Each row of a before or after table is a point. The points were changed in one or more steps. Then noise was added and the rows were shuffled. The steps act on columns, c1 being the first. What was done? A step turns or swaps two columns, mirrors them in a line or flattens them onto one, adds a multiple of one to another, or multiplies or shifts one. Angles are multiples of 10 degrees, from the lower column toward the higher: turns from -170 to 170, lines from 10 to 170 but not 90. Use the fewest steps. Two steps may share a column if one is a turn and the other turns, adds or multiplies; they go together, in the order done. Otherwise the lowest column goes first.
(in the rows, 128 means zero)

Before (14 x 3):
[[107,164,164],
[152,157,184],
[143,174,120],
[122,161,117],
[130,167,122],
[113,182,173],
[130,102,180],
[112,185,95],
[76,100,169],
[112,174,196],
[103,66,142],
[70,52,183],
[81,70,174],
[77,109,136]]
After (14 x 3):
[[128,167,105],
[124,116,163],
[126,130,158],
[126,99,184],
[126,168,181],
[128,184,159],
[127,116,171],
[128,173,69],
[125,144,63],
[127,195,173],
[138,138,109],
[130,176,51],
[126,165,162],
[128,185,109]]
Steps: multiply c1 by 0; swap c2 and c3

Before (13 x 8):
[[152,102,108,170,121,130,174,134],
[150,136,169,115,129,96,120,140],
[127,148,124,70,122,126,100,121],
[139,128,117,153,126,138,144,115],
[119,88,129,157,133,129,127,141],
[135,134,174,96,164,126,121,92],
[137,149,211,110,129,133,106,104],
[136,148,114,158,161,72,98,55],
[178,59,117,150,120,119,169,124],
[179,149,132,161,249,93,106,64],
[125,144,108,119,143,131,173,111],
[132,120,148,133,158,86,176,93],
[138,137,115,114,134,125,107,107]]
After (13 x 8):
[[131,145,148,231,159,171,177,97],
[139,136,116,131,128,157,144,117],
[139,147,116,105,133,106,108,118],
[150,127,167,152,128,123,121,143],
[180,184,131,120,246,161,105,93],
[124,149,108,193,144,141,175,124],
[137,158,211,101,128,100,106,123],
[151,105,108,179,123,191,173,117],
[178,77,117,188,121,173,169,81],
[120,91,128,115,134,154,129,115],
[125,147,123,110,123,60,98,137],
[134,155,176,132,165,97,121,103],
[138,189,113,128,159,158,97,84]]
Steps: turn c2 and c8 by 40 degrees; add -1.5 times c7 to c6; turn c4 and c6 by 110 degrees

Before (9 x 12):
[[174,152,154,117,101,158,134,183,116,174,101,148],
[135,98,133,69,126,199,219,98,92,174,80,157],
[106,167,149,162,97,104,196,81,160,74,87,149],
[92,107,101,147,119,167,181,171,126,182,126,147],
[172,187,59,89,132,100,111,174,153,64,128,132],
[166,136,164,79,152,198,131,150,178,101,145,76],
[167,145,127,160,128,94,129,184,88,116,141,166],
[135,72,86,146,52,172,118,107,72,66,182,90],
[126,95,142,89,89,122,170,95,130,102,86,174]]
After (9 x 12):
[[176,99,152,183,149,145,136,117,114,123,98,148],
[167,123,126,187,131,97,124,157,85,61,144,170],
[93,137,104,173,152,172,78,152,123,129,130,146],
[177,78,52,171,118,71,137,93,150,10,127,130],
[122,163,141,98,176,134,99,89,130,45,86,174],
[136,167,89,107,195,190,162,146,71,16,184,89],
[165,102,159,153,108,189,113,73,174,55,145,79],
[132,134,134,102,166,204,46,69,95,124,77,159],
[103,101,141,74,181,96,73,158,164,23,85,155]]
Steps: mirror c2 and c6 in the line at 100 degrees; swap c4 and c8; turn c5 and c7 by -160 degrees; shift c10 by -50
